Every row gives one point. To make a cloud, some directions were put in groups of two or more. Within a group, all points are equally far from the middle, so they leave a hole (a ring in 2 directions, a hollow ball in 3). The other directions are filled evenly. Then the cloud was stretched, turned, moved and blurred a little. Count the holes, and give their numbers of directions, smallest first.

Cloud (13 x 2):
[[ 0.01 -0.21]
 [-0.14 -0.21]
 [ 0.40 -0.35]
 [ 0.41  0.29]
 [ 0.18 -0.44]
 [ 0.40  0.25]
 [ 0.35 -0.13]
 [ 0.57  0.09]
 [-0.31 -0.18]
 [ 0.11 -0.34]
 [ 0.42  0.06]
 [ 0.38 -0.20]
 [ 0.08  0.36]]
Holes: 0

Cloud:
[[ 0.01 -0.24  0.17]
 [ 0.43 -0.09  0.36]
 [-0.35  0.22  0.06]
 [ 0.06 -0.26 -0.27]
 [ 0.29  0.00  0.47]
 [ 0.25 -0.11  0.32]
 [ 0.51  0.03 -0.41]
 [ 0.29  0.45  0.34]
 [ 0.33 -0.05 -0.27]
 [-0.15 -0.11  0.51]
 [ 0.39 -0.44 -0.16]
 [ 0.72  0.22  0.45]
 [-0.16  0.06  0.45]
 [ 0.29  0.54  0.28]
 [ 0.33 -0.05  0.55]
 [ 0.08  0.16  0.09]
 [-0.21  0.25  0.36]
 [-0.03 -0.23 -0.41]
 [-0.01 -0.42 -0.10]
 [ 0.04  0.10  0.50]
 [ 0.04 -0.32  0.10]
 [-0.05  0.29  0.09]]
Holes: 0

Cloud:
[[-0.07 -0.32 -0.26  0.46 -0.10 -0.33]
 [-0.05 -0.47 -0.11  0.32 -0.23  0.13]
 [ 0.40  0.11  0.28  0.10  0.24 -0.17]
 [ 0.11 -0.14 -0.14 -0.03  0.57 -0.65]
 [ 0.50 -0.33 -0.13 -0.38 -0.29 -0.05]
 [ 0.36 -0.33  0.14 -0.20 -0.27 -0.47]
 [-0.07 -0.20  0.19 -0.09  0.56 -0.26]
 [-0.43  0.60  0.14 -0.10 -0.24  0.32]
 [-0.59  0.40 -0.02 -0.29 -0.15  0.17]
 [-0.56  0.10  0.06 -0.36  0.07 -0.02]
 [-0.01 -0.19 -0.58 -0.07  0.58  0.20]
 [ 0.49  0.19  0.16 -0.21 -0.12 -0.07]
 [-0.03  0.12 -0.61 -0.51 -0.04  0.27]
 [-0.34  0.06  0.12  0.16 -0.41 -0.31]
 [ 0.19  0.03 -0.31 -0.26  0.59  0.17]
 [ 0.09 -0.04  0.39 -0.26 -0.32  0.14]
 [-0.23  0.34  0.43 -0.11 -0.38  0.43]
 [ 0.25  0.42  0.08  0.17 -0.16 -0.31]
 [-0.13 -0.09 -0.47  0.01 -0.44 -0.13]
 [-0.11  0.64 -0.07  0.03 -0.18 -0.38]
 [-0.07 -0.11 -0.02 -0.57  0.01  0.25]
 [ 0.08 -0.31  0.13  0.27 -0.38 -0.50]
 [-0.31 -0.10 -0.26 -0.02  0.57  0.05]
 [ 0.26  0.12  0.29 -0.09  0.30  0.44]
 [-0.16 -0.01 -0.10 -0.06  0.64 -0.21]
 [ 0.26 -0.48 -0.07  0.39 -0.01 -0.12]
 [ 0.17 -0.63  0.02 -0.08  0.22  0.28]
 [-0.28  0.53  0.00 -0.08 -0.32 -0.21]
 [ 0.13  0.39  0.43  0.20  0.10 -0.11]
 [ 0.28 -0.02  0.03 -0.55 -0.08  0.44]
 [ 0.23 -0.63  0.00  0.18 -0.11  0.09]
 [ 0.30 -0.35 -0.29 -0.15  0.57  0.27]
 [ 0.05  0.17 -0.05 -0.15  0.64 -0.26]
 [-0.53  0.14 -0.02  0.08  0.55 -0.06]
 [-0.05 -0.48 -0.11 -0.25  0.29  0.08]
 [ 0.15  0.00  0.00  0.42  0.11 -0.08]
 [-0.12 -0.05 -0.54 -0.21 -0.22 -0.45]
 [ 0.15  0.05  0.57  0.12  0.43 -0.30]
 [ 0.01  0.33  0.14  0.29  0.08  0.07]
 [-0.27  0.29 -0.28  0.19  0.35  0.09]
 [ 0.24 -0.53  0.11  0.11 -0.21 -0.20]
 [ 0.35 -0.02 -0.35 -0.28  0.53  0.14]
 [-0.34  0.04 -0.10  0.10 -0.37 -0.34]
 [ 0.09 -0.19 -0.29 -0.47 -0.04 -0.26]
 [ 0.26  0.23  0.33 -0.42 -0.07  0.09]
 [-0.13 -0.03 -0.27 -0.15  0.67  0.26]
 [-0.24 -0.16 -0.38  0.22  0.20 -0.61]
 [ 0.09 -0.12  0.27 -0.33 -0.02 -0.70]
 [-0.09  0.12 -0.69 -0.44 -0.11  0.41]
 [ 0.28  0.24 -0.44 -0.49  0.03 -0.45]
 [-0.08  0.27 -0.28 -0.02 -0.45 -0.50]
 [ 0.11 -0.49 -0.46  0.32 -0.40 -0.27]
 [-0.21  0.24  0.31 -0.04 -0.46  0.16]
 [-0.54 -0.10  0.41  0.28 -0.14  0.23]
 [ 0.15 -0.37  0.21 -0.01  0.42 -0.09]]
Holes: 2 (2, 2)

Cloud (75 x 8):
[[ 0.25 -0.14  0.56  0.01  0.43 -0.07 -0.26  0.00]
 [ 0.12  0.03  0.51  0.24 -0.30  0.18  0.24 -0.07]
 [ 0.41  0.02  0.03  0.52  0.00  0.33  0.37  0.18]
 [-0.17  0.33  0.16  0.24  0.35 -0.31 -0.53  0.23]
 [ 0.03  0.05  0.51 -0.03  0.63  0.22 -0.36  0.30]
 [-0.26 -0.36  0.05  0.20  0.06 -0.35  0.32  0.04]
 [ 0.77  0.21  0.20 -0.15  0.36  0.33 -0.30  0.08]
 [-0.12  0.58  0.04 -0.44  0.62  0.04 -0.31 -0.29]
 [ 0.31 -0.37 -0.26 -0.12  0.01 -0.10 -0.42  0.34]
 [ 0.36  0.19  0.10  0.22  0.32 -0.08  0.44  0.05]
 [-0.25  0.12 -0.15 -0.48 -0.19 -0.60 -0.07 -0.30]
 [ 0.04  0.50  0.00  0.09  0.26  0.43  0.26  0.06]
 [ 0.53  0.46 -0.05 -0.14  0.65  0.18 -0.56 -0.14]
 [-0.25 -0.06  0.18 -0.27  0.31 -0.24  0.35 -0.03]
 [ 0.58 -0.14  0.01 -0.07  0.66 -0.40 -0.34  0.29]
 [ 0.44 -0.24  0.46  0.35  0.11 -0.10  0.15  0.30]
 [-0.41 -0.09 -0.15  0.00  0.03  0.20  0.23  0.22]
 [ 0.50 -0.49  0.19 -0.02 -0.25  0.04 -0.24  0.66]
 [ 0.01  0.52  0.28 -0.28  0.22 -0.10  0.14 -0.36]
 [-0.14 -0.08 -0.10  0.47  0.11  0.17  0.26 -0.08]
 [ 0.59  0.28  0.10  0.02  0.33 -0.07 -0.52  0.27]
 [ 0.30 -0.40  0.04  0.13  0.52 -0.04  0.40  0.21]
 [ 0.04 -0.26 -0.13  0.03  0.61 -0.16  0.07  0.76]
 [-0.17  0.41  0.06 -0.53  0.33 -0.03  0.14 -0.59]
 [-0.14 -0.42  0.13 -0.06  0.30 -0.50 -0.55  0.40]
 [ 0.34 -0.37  0.26 -0.18  0.16 -0.30 -0.37  0.56]
 [ 0.20 -0.12 -0.06  0.28  0.40  0.12 -0.12  0.78]
 [-0.16  0.33 -0.07  0.09  0.10  0.61  0.38 -0.27]
 [ 0.33 -0.01  0.03  0.58  0.33 -0.46 -0.27  0.11]
 [ 0.14  0.32  0.32  0.33  0.08 -0.03 -0.33 -0.41]
 [ 0.55  0.11  0.12  0.39  0.24  0.74  0.16  0.07]
 [ 0.06 -0.32  0.04 -0.42 -0.03 -0.17 -0.37  0.40]
 [ 0.15  0.17  0.08  0.10  0.12  0.27 -0.62  0.02]
 [-0.24 -0.15 -0.02  0.24  0.65 -0.03  0.25 -0.23]
 [ 0.04 -0.25 -0.01 -0.01 -0.22 -0.38  0.23 -0.04]
 [ 0.26 -0.03  0.01 -0.23 -0.14 -0.04  0.46 -0.01]
 [ 0.61  0.13  0.31  0.28 -0.09 -0.04 -0.16  0.02]
 [ 0.21  0.33  0.31  0.14 -0.15 -0.06  0.31  0.04]
 [ 0.56 -0.32  0.06 -0.24  0.16  0.09 -0.03  0.11]
 [ 0.46 -0.32  0.22 -0.29 -0.19  0.03 -0.36  0.41]
 [ 0.15  0.16  0.11  0.61  0.10  0.56  0.44  0.06]
 [-0.07 -0.16 -0.13 -0.14  0.13 -0.33  0.41  0.23]
 [ 0.37  0.31  0.32 -0.09  0.21  0.32 -0.44  0.23]
 [-0.03  0.43 -0.11  0.15  0.37 -0.07 -0.01  0.19]
 [-0.15 -0.06  0.17  0.17  0.36  0.42  0.23 -0.31]
 [ 0.55 -0.27 -0.11 -0.03  0.23  0.23  0.32  0.10]
 [-0.03  0.05 -0.17  0.24  0.63  0.18  0.60  0.37]
 [ 0.10  0.12 -0.22  0.10  0.11 -0.25 -0.11  0.51]
 [ 0.05  0.49  0.42  0.23  0.33 -0.17  0.11 -0.38]
 [ 0.32  0.50  0.11 -0.23  0.34  0.20 -0.58 -0.05]
 [-0.01 -0.23  0.16 -0.10  0.44 -0.39 -0.24 -0.31]
 [ 0.37  0.16 -0.22  0.07  0.16  0.09 -0.55  0.22]
 [ 0.13  0.49  0.27 -0.31  0.30 -0.25  0.16 -0.19]
 [-0.06  0.09  0.44  0.13  0.38 -0.17 -0.11 -0.41]
 [ 0.17  0.23  0.40 -0.21  0.10 -0.32 -0.79 -0.01]
 [ 0.36 -0.08 -0.16  0.34  0.14  0.12  0.33  0.09]
 [-0.02 -0.15  0.52  0.34 -0.17  0.28  0.09 -0.06]
 [ 0.40 -0.41 -0.14 -0.42  0.32  0.10 -0.24  0.29]
 [ 0.04  0.31 -0.01  0.34  0.43  0.34  0.22 -0.35]
 [-0.34 -0.14 -0.10  0.02  0.29 -0.05 -0.17  0.41]
 [-0.39  0.13  0.14  0.00  0.23 -0.35  0.09 -0.43]
 [-0.24  0.27  0.04 -0.08  0.20  0.04  0.12 -0.60]
 [ 0.26  0.31 -0.33  0.20 -0.05 -0.20  0.08 -0.31]
 [ 0.36 -0.16  0.06 -0.57  0.26 -0.10 -0.25  0.38]
 [ 0.24 -0.40 -0.11  0.20  0.72  0.15 -0.13  0.48]
 [ 0.41  0.31 -0.14 -0.21  0.32  0.05 -0.05  0.38]
 [-0.26 -0.08 -0.06 -0.29  0.51 -0.21 -0.39  0.17]
 [ 0.07  0.54  0.25 -0.28  0.03 -0.04 -0.15 -0.06]
 [-0.33  0.26 -0.09 -0.05  0.72 -0.04 -0.08  0.06]
 [-0.28 -0.01  0.32 -0.39  0.79 -0.52 -0.10  0.18]
 [ 0.63 -0.13  0.26 -0.26  0.04  0.06 -0.34  0.25]
 [ 0.30  0.19  0.37  0.00  0.35  0.63 -0.21  0.42]
 [-0.23 -0.21 -0.16  0.02  0.14 -0.48  0.25  0.41]
 [ 0.25 -0.17 -0.23 -0.38  0.38 -0.26 -0.19  0.48]
 [ 0.71  0.06  0.25 -0.18  0.47 -0.01 -0.32  0.17]]
Holes: 2 (2, 3)
